Each row of a before or after table is a point. One or more steps were done to the points. Then noise was added and the rows were shuffled. The steps act on columns, c1 being the first. Name the steps. A step turns or swaps two columns, mirrors them in a line or flattens them onto one, adds a multiple of one to another, or multiplies or shifts one. Angles are multiples of 10 degrees, from the lower column toward the higher: turns from -170 to 170, lines from 10 to 170 but not 90. Use the fewest steps. Two steps may share a column if one is a turn and the other turns, adds or multiplies; they go together, in the order done. Otherwise the lowest column goes first.

Before:
[[-4.5 -0.8]
 [ 7.9 -0.6]
 [ 0.2  0.9]
 [-3.2  0.3]
 [-3.6 -2.5]
 [-4.1 -2.8]
 [ 0.6 -3.1]
 [-3.6 -2.7]
 [-3.1 -2.0]
 [-0.6 -1.7]
 [ 0.0 -2.3]
 [-1.8  3.9]
 [ 0.2 -1.0]]
After:
[[-2.2 -2.8]
 [-1.6 -0.8]
 [ 4.0 -1.7]
 [-2.6  0.2]
 [-3.0 -4.2]
 [-3.4  0.7]
 [ 0.5 -3.2]
 [-0.8 -4.4]
 [-2.6 -3.6]
 [-0.7  8.3]
 [-1.3  0.0]
 [-2.7 -3.4]
 [ 0.8  0.3]]
Steps: swap c1 and c2

Before, 10 rows:
[[  0.4  -0.1  -1.8   4.1   0.9  -5.7]
 [  4.2   0.1  -2.1  -0.6  -0.7   1.4]
 [ -0.5  -3.4   0.2  -0.9   1.9   0.1]
 [ -0.7   7.7   0.8   0.3   3.6   1.5]
 [ -1.8   0.3   1.4  -2.3   3.6   0.4]
 [  1.5  -3.6   0.4   0.4   3.4  -3.1]
 [  0.7   2.6  -2.0  -2.5   0.6  -5.4]
 [  0.8  -3.1  -1.9  -2.4  -2.2  -4.0]
 [  0.0  -2.9   2.8  -2.2  -0.3   1.5]
 [ -0.7  -2.4   5.0  -1.6   2.6 -10.2]]
After:
[[-0.7  5.2 -2.8  9.8  2.4 -3.6]
 [ 0.3 -2.2  2.5  5.1  0.7 -3.2]
 [-0.4 -0.1 -3.6 -0.3  2.2 -0.8]
 [ 1.4  0.1 -3.7  3.3  3.5 -0.1]
 [-0.7  0.8  7.6 -1.8  3.9  0.2]
 [ 4.5 -2.3  0.4 -1.7 -0.5 -0.4]
 [-0.1 -1.6  0.0  6.3  1.1  3.3]
 [-1.9  1.4  0.5 -0.5  3.8 -2.0]
 [ 0.9 -1.9 -3.4  3.4 -2.2 -3.0]
 [ 0.3  2.5 -3.0 -2.1 -0.3 -1.8]]
Steps: swap c2 and c3; turn c4 and c6 by 80 degrees

Before (14 x 12):
[[ 2.6 -4.7 -0.4  0.3  3.5 -2.1  0.5 -2.3 -2.6  1.0 -2.9  3.4]
 [-3.4  0.6 -0.7 -5.8 -3.9 -0.2 -3.3 -0.9 -5.6  0.0  0.3  2.9]
 [-0.8 -3.6 -0.4 -6.2 -0.1 -2.3 -4.6 -2.0 -4.2 -1.2  2.9  3.6]
 [-2.9  1.5 -3.6 -4.9 -3.3  3.5  2.1 -3.7  0.8 -1.3  1.9 -4.1]
 [ 1.0  1.3 -3.2  0.4 -1.4  1.0 -4.1 -3.0 -1.7 -4.7 -2.1 -3.5]
 [ 2.4 -3.8  0.1 -5.8 -3.6  0.0 -1.7  0.8  0.1  0.7 -1.2  4.5]
 [-2.1  0.7  2.1 -0.2 -1.0  3.4 -2.0  0.8  1.7 -3.2  2.8 -1.8]
 [ 2.9 -0.7  1.2 -5.3  1.2 -0.2  3.1 -0.5  1.8 -3.3 -3.7 -2.4]
 [ 1.2  3.3 -4.3 -3.8  0.0  1.4 -3.7 -2.3 -1.5  2.2 -0.2 -1.4]
 [-2.4  1.0 -0.5  0.3  1.5  2.7  0.6 -2.5  1.5  1.0 -2.5  1.5]
 [ 0.8 -4.4  1.8 -1.2  0.6  0.9 -4.2 -3.1  1.4  1.2 -2.7 -2.9]
 [-0.3 -3.9  0.3  0.1  2.1  4.5  3.2  4.0  2.0  3.4 -2.6 -0.6]
 [ 3.2  1.0  2.7  1.6  1.4  4.5 -0.1 -2.8 -2.3 -3.1  1.4 -3.5]
 [ 3.7  3.4 -1.9 -0.8 -2.0 -3.6  1.4 -0.8 -4.9  1.4  2.0 -1.3]]
After (14 x 12):
[[ -0.5  -4.2   0.3  -0.1  -2.2   4.6   0.0 -10.3   2.0   0.4  -2.6  -3.0]
 [  2.4   0.5   0.1  -5.8  -2.4  -2.6   1.9   1.1   0.1  -2.2  -1.1  -5.7]
 [  0.9   3.1  -3.3   2.6  -1.8  -0.4   1.1   9.8  -1.8   4.6  -2.3   2.8]
 [ -2.5  -0.2  -0.5   0.5  -1.0   3.0  -2.1   3.1   1.6  -2.1  -2.5   0.1]
 [ -2.8  -0.3  -3.5  -2.4  -4.8  -0.3  -3.9   3.0   0.9   3.2   2.1   3.4]
 [  3.0   1.6   1.2  -5.9   0.9   0.8  -2.5  -3.3   1.7   3.7  -4.0   0.8]
 [  3.7  -1.0  -1.8   0.6   1.5  -3.9  -1.6  -0.8  -4.9  -1.5   2.0   3.4]
 [ -2.2   2.2   2.1  -1.6  -3.2   1.6   2.2   1.2   1.8   2.7   2.8   1.4]
 [ -3.4   1.6  -0.7  -5.4  -2.4  -3.0   2.2   5.6  -5.6  -2.3   0.3  -0.8]
 [  0.8  -3.4   1.9  -2.5  -0.4   1.1   1.3  10.2   1.4   3.4  -2.7  -2.5]
 [  1.1  -1.8  -4.3  -0.8  -1.1   0.9   1.5   8.1  -1.6  -1.4  -0.3   3.5]
 [ -0.9   1.6  -0.5  -6.0   1.6  -1.7   2.2   9.2  -4.2  -0.6   3.0  -4.9]
 [  3.2   1.6   2.7  -0.1  -2.7   4.1  -1.8   4.4  -2.4   3.7   1.3   2.6]
 [  2.6  -0.6  -0.2   0.5   4.0   1.4  -2.1   2.8  -2.7  -0.9  -3.0  -6.0]]
Steps: turn c2 and c12 by 120 degrees; turn c2 and c10 by 120 degrees; add -0.7 times c3 to c4; turn c5 and c6 by 50 degrees; turn c7 and c8 by -140 degrees; multiply c8 by 2

Before (13 x 20):
[[ 1.9 -2.6  5.2 -0.6 -2.0  4.1 -4.2  2.6  1.0  0.5  2.3  1.7  1.1  3.7
   4.8  2.5 -2.3 -0.2  4.7  0.3]
 [ 4.8 -2.5 -2.3 -4.3  1.9  3.3  1.6 -6.0  0.6  0.6  1.3 -2.7 -1.2 -1.2
  -6.5  2.1  0.3 -0.8  4.2 -1.4]
 [ 4.6 -3.7 -3.8 -2.6 -0.4  0.7  0.1 -6.5 -3.7  6.3  0.0 -0.9  0.8 -1.7
  -0.5  2.1 -3.3  1.9  2.2  3.3]
 [ 5.7 -0.3 -1.9 -4.9  0.6  0.2  1.0 -3.0 -0.5  2.6  1.0 -1.8  2.6 -4.4
  -1.4  3.6  1.6 -0.2  5.1 -1.0]
 [-1.6 -3.9  2.4  0.4  0.0 -1.2 -2.1  4.2  3.5  0.5 -0.7  1.1 -2.1  1.9
   5.1  3.6 -3.1 -0.4  5.2 -4.0]
 [ 6.6 -1.8 -3.4 -1.6  2.6 -0.5  1.0 -3.4 -0.6  4.5  2.8 -3.9  3.4 -1.7
  -3.5 -1.6 -3.2  2.3  2.5  1.6]
 [ 0.8 -0.5 -0.2 -3.1  0.0  2.2  4.5  3.4 -2.3 -0.9  1.8  2.0 -1.6 -1.3
  -5.0  4.3  0.9 -1.2 -0.8  2.5]
 [ 2.2  2.1  1.4 -0.5 -0.2 -4.2 -1.3  0.8 -1.2 -1.0  3.3  2.3 -4.4 -0.9
  -2.8  1.3 -2.6 -4.6  2.9  0.8]
 [-2.5 -0.1 -0.8 -5.3  0.7 -1.3  1.3 -0.9 -0.1  1.6  1.3  0.9  2.4  1.7
  -3.3  4.4  0.0 -3.5 -1.7  1.6]
 [ 1.2 -0.5  1.7 -6.0  0.7  0.2  4.8  0.7 -0.9  1.7  3.8 -2.5 -2.8  0.1
  -1.3  6.0 -0.8 -4.6 -3.8  3.5]
 [ 7.1 -2.0 -3.0 -1.4  2.0 -2.1 -1.1 -4.2  1.6  2.3  0.3 -1.1  0.2  0.2
  -1.4  4.7  1.3  1.2 -1.5  0.4]
 [ 1.8 -4.8 -1.3 -0.6 -1.7  2.7 -2.7  1.9  3.0  2.1  5.2  3.4 -0.4  0.6
   3.6  1.2 -0.5 -1.7  6.0 -5.3]
 [-1.1 -1.9  1.8  0.3 -5.9 -0.9 -0.4  4.4  2.3  3.6  2.6  1.5 -1.1  6.6
   3.9  2.6 -1.1 -0.3  6.9  0.6]]
After:
[[ 5.6 -1.2 -2.9 -1.2  2.1 -2.0 -1.0 -4.5  1.7  2.3  0.4 -1.1  0.3  0.0
  -1.8  4.8  1.2  1.1 -1.6  0.6]
 [-3.3 -1.0  1.7  0.2 -6.1 -0.7 -0.5  4.2  2.5  3.3  2.6  1.6 -1.7  6.4
   4.1  2.9 -1.2 -0.5  6.9  0.3]
 [ 3.3  1.0 -0.2 -3.0 -0.2  2.2  4.2  3.1 -2.0 -0.9  1.8  2.0 -1.8 -1.4
  -5.1  3.9  0.8 -1.3 -0.5  2.4]
 [ 0.5 -1.5  5.6 -0.9 -2.3  4.2 -4.5  2.0  0.9  0.4  2.3  1.3  1.2  3.7
   4.9  2.5 -2.5 -0.2  5.0  0.3]
 [ 3.4  3.1  1.2 -0.1 -0.3 -4.1 -0.9  0.3 -1.0 -1.1  3.6  2.3 -4.5 -1.3
  -3.4  1.3 -2.6 -4.2  3.4  0.6]
 [-1.3 -3.8 -1.9 -0.7 -1.6  2.9 -2.6  2.0  2.8  2.0  5.2  3.3 -0.6  0.5
   3.5  1.0 -0.4 -1.3  6.6 -5.0]
 [ 2.4  0.5  1.8 -5.6  1.1  0.1  4.8  0.8 -0.8  1.3  3.7 -2.5 -2.9 -0.2
  -1.5  6.0 -1.1 -4.7 -3.5  3.3]
 [ 7.1 -0.6 -3.4 -1.7  2.6 -0.6  1.1 -4.0 -0.6  4.0  3.0 -3.6  3.4 -1.1
  -3.6 -1.5 -2.9  2.0  2.8  1.8]
 [ 5.9  0.5 -1.4 -4.6  0.6  0.5  0.7 -3.1 -0.2  2.7  0.7 -1.7  2.7 -4.4
  -1.3  3.7  1.6 -0.1  4.9 -1.5]
 [-5.4 -2.6  2.4  0.3  0.3 -1.2 -2.3  4.5  3.8  0.3 -0.9  1.3 -1.8  2.3
   5.2  3.8 -2.8 -0.4  5.7 -3.9]
 [-2.0  0.6 -0.8 -5.5  0.7 -1.1  1.1 -0.5 -0.3  1.1  1.0  0.7  1.9  1.6
  -3.5  4.4  0.3 -3.1 -1.9  2.4]
 [ 4.4 -1.9 -1.7 -4.3  1.9  3.6  1.4 -6.2  0.7  0.8  1.3 -3.2 -1.5 -1.1
  -6.4  2.1  0.2 -0.8  4.1 -1.6]
 [ 8.7 -2.4 -3.7 -2.7 -1.2  0.7 -0.4 -6.7 -3.8  6.1  0.8 -0.8  0.9 -1.7
  -0.5  2.1 -3.6  1.8  2.1  3.1]]
Steps: add -1 times c9 to c1; shift c2 by 1.0

Before:
[[ -4.1   1.2   2.9  -0.9  -2.1   5.0   2.8   5.4  -2.8   7.1  -0.3  -0.8
   -1.8  -1.1  -2.3   2.8  -3.6  -0.8   1.9   2.7   1.8  -3.3  -2.7   0.6
   -1.2   2.5   1.1   1.9   3.9  -3.2   1.1  -1.6   5.5   2.0  -2.8   2.0
    0.5   0.8   1.3  -1.8   0.1   4.1   2.0  -0.8  -1.4  -1.8   1.8  -2.1]
 [ -3.9  -1.9   3.3  -2.8  -1.8   4.8   2.7  -1.1  -2.9  -2.0   0.6  -1.3
    6.3   0.9   6.4   0.6  -4.6   7.9  -0.2   2.2   0.0   5.6  -4.1  -3.2
    0.0  -3.6   2.1   1.4   4.3   1.4  -0.7   0.1  -0.9  -0.6   0.2  -0.2
    0.7  -2.2  -0.6   1.6  -3.1  -2.1  -0.3  -5.2   1.6  -2.1   0.3  -3.6]
 [  0.7  -6.1   1.5  -2.9  -4.2   3.4  -1.8  -2.4  -4.4   4.7  -0.5   2.3
    0.5   7.5  -1.5  -0.1  -3.4   0.3   1.3   4.3   2.0   0.9  -3.8  -2.2
    2.2   1.3   1.0  -2.0   1.5   0.8  -1.9  -2.7  -1.2  -6.6  -2.8   2.0
    1.5   1.4   1.0  -2.9  -5.1   5.8  -1.1  -0.4   2.8  -1.8  -2.1  -3.3]
 [ -3.2  -0.6   1.5  -1.7   3.3   5.0   2.3   1.8  -3.8   0.0  -0.1  -1.0
   -0.3  -2.0  -4.5  -3.0  -3.6  -2.5   0.1   2.1  -0.2  -1.0   4.4  -3.1
    2.0  -1.1  -3.0   0.8   1.2  -2.5   2.5   0.0   2.1   2.4  -1.7   1.8
    0.6  -2.7  -2.1   2.0  -0.8  -2.4   1.9  -4.1   3.3  -0.9   3.2  -2.6]
 [  4.4   1.2  -3.8  -1.5   3.4   5.1   1.6  -2.4   0.2   1.7  -1.0   1.6
   -0.9   0.9   0.7   2.8  -2.1  -3.4   0.9   5.2   2.1  -2.8  -4.0   5.2
    2.0  -1.9   3.1   2.7   2.4   3.1   2.1   1.9   8.4   1.2   0.8  -3.2
    0.2  -2.6   2.4   9.8   0.7  -1.7  -0.6  -0.2   1.5  -1.8   0.7  -2.4]
 [ -4.2   1.7   3.7  -2.3   0.1  -3.2   3.0  -2.5  11.8   4.3  -0.8   0.4
    3.4   0.8   0.0   3.0   3.1   3.0  -2.9  -9.3   1.7   0.4   0.1  -2.9
   -3.9  -1.5   2.2  -1.2   2.2   0.2   2.5  -0.2   0.9   0.3  -1.8   1.7
    1.6   1.6  -2.0   0.8   1.8  -2.4   0.8  -0.4  -2.6  -2.3  -1.0  -4.1]
 [ -3.3   2.2   3.7  -2.9  -3.3  -5.0   0.2  -2.3   1.1   0.6   0.5   0.9
    0.6  -1.5  -3.9  -0.5  -0.7  -2.9  -0.6   2.0   1.0  -3.7   0.4  -2.9
    2.2  -2.0  -2.8   1.5   4.0  -3.8  -3.2  -0.5  -1.2   0.9   2.2   2.4
   -1.1   1.4  -1.5  -2.9  -2.9  -2.8   0.5  -3.3   2.7  -1.6   0.3  -4.5]
 [  8.9   2.8   2.6  -0.6  -0.8   5.0   1.0   1.3  -4.4 -11.5   0.2   0.4
   -1.0  -2.4   0.2  -2.7   9.3  -3.3   0.8   5.0   0.5  -1.6  -2.4  -0.9
    1.5  -3.1   2.4   1.5   1.7  -2.5  -0.1  -2.2   1.3   2.2   1.6  -2.7
   -1.3   1.5   2.8  -1.5  -0.7  -2.3   1.6  -0.9   0.2   1.2   0.5   1.6]]
After (8 x 48):
[[  0.6  -6.2   1.6  -2.8  -4.1   3.5  -1.9  -2.5  -4.6   4.6  -0.2   2.6
    0.5   7.5  -1.3   0.0  -0.1   0.3   1.3   4.2   3.1   1.1  -4.2  -2.4
    1.9   1.3   0.6  -1.8  -2.9   0.5  -2.0   0.0  -1.1  -6.5  -2.9  -0.1
    1.4   1.2   0.8  -2.9  -5.2   5.6  -1.1  -0.4   2.6  -2.0  -2.2  -3.2]
 [  4.2   1.2  -4.1  -1.4   3.7   5.2   1.4  -2.2   0.3   1.7  -0.9   1.8
   -1.0   1.0   0.9   2.9  -1.9  -3.4   1.1   5.1   3.5  -2.6  -5.1   5.4
    2.0  -1.8   3.1   2.7   0.4   3.1   2.2   2.9   8.6   1.1   0.7  -3.1
    0.5  -2.5   2.4   9.9   0.4  -1.7  -0.6  -0.1   1.5  -1.7   0.9  -2.1]
 [ -4.1   1.9   3.6  -2.3   0.2  -3.2   3.1  -2.8  11.8   4.4  -1.1   0.7
    3.5   0.8   0.0   2.9   1.4   3.1  -3.0  -9.4   2.6   0.2  -0.1  -2.8
   -3.7  -1.4   2.4  -1.2  -1.2   0.0   2.6   1.9   1.0   0.5  -1.7   2.5
    1.4   1.4  -1.9   0.9   1.6  -2.5   0.6  -0.4  -2.3  -2.2  -1.1  -4.2]
 [ -3.6  -2.2   3.2  -2.8  -2.1   4.8   2.8  -1.1  -3.0  -1.9   0.5  -1.2
    6.5   0.8   6.2   0.7  -1.3   8.0  -0.3   2.3  -0.3   5.7  -4.6  -3.3
    0.1  -3.7   2.0   1.5  -1.7   1.1  -0.8   3.8  -0.8  -0.7   0.5  -2.2
    0.7  -2.0  -0.5   1.5  -3.3  -1.9  -0.1  -5.3   1.3  -2.2   0.1  -3.6]
 [ -3.4   2.1   3.7  -2.9  -3.1  -5.2   0.3  -2.3   1.2   0.5   0.3   1.0
    0.6  -1.3  -4.0  -0.7   1.0  -3.0  -0.5   2.0   1.8  -3.5   1.6  -2.9
    2.2  -2.0  -2.7   1.6  -2.3  -3.7  -3.4   3.0  -1.3   1.0   1.8   1.4
   -0.9   1.5  -1.5  -3.0  -2.9  -2.8   0.7  -3.3   2.7  -1.5   0.0  -4.8]
 [ -3.3  -0.7   1.7  -1.7   3.4   5.1   2.5   1.9  -3.7   0.0  -0.2  -0.9
   -0.5  -2.2  -4.6  -3.0   0.0  -2.5   0.1   2.0  -0.2  -1.2   5.2  -3.0
    2.1  -1.0  -2.8   0.8  -0.6  -2.6   2.2   1.1   2.1   2.3  -1.6   0.0
    0.8  -2.6  -2.3   2.1  -0.8  -2.5   1.8  -4.1   3.5  -1.1   3.1  -2.4]
 [ -4.1   1.0   3.0  -1.1  -2.1   4.7   2.9   5.4  -2.9   7.2  -0.2  -0.8
   -1.5  -1.4  -2.5   2.9  -0.2  -0.7   2.0   2.8   3.0  -3.1  -1.8   0.7
   -1.2   2.5   1.3   1.9  -3.4  -3.2   1.0   2.5   5.5   2.2  -2.9   0.0
    0.6   0.7   1.1  -1.7   0.0   3.9   1.8  -1.1  -1.3  -1.9   1.8  -2.3]
 [  8.9   2.8   2.5  -0.6  -0.7   4.9   1.3   1.3  -4.4 -11.5   0.0   0.4
   -0.9  -2.1   0.2  -2.8   1.2  -3.5   0.9   4.9   0.9  -1.5  -1.4  -0.8
    1.5  -3.3   2.4   1.3  -2.5  -2.4   0.0   0.2   1.3   2.2   1.7   1.9
   -1.3   1.3   2.7  -1.5  -0.3  -2.4   1.6  -0.7   0.1   1.1   0.4   1.5]]
Steps: flatten c17 and c36 onto the line at 60 degrees; multiply c21 by 1.6; add -0.3 times c30 to c23; mirror c29 and c32 in the line at 60 degrees
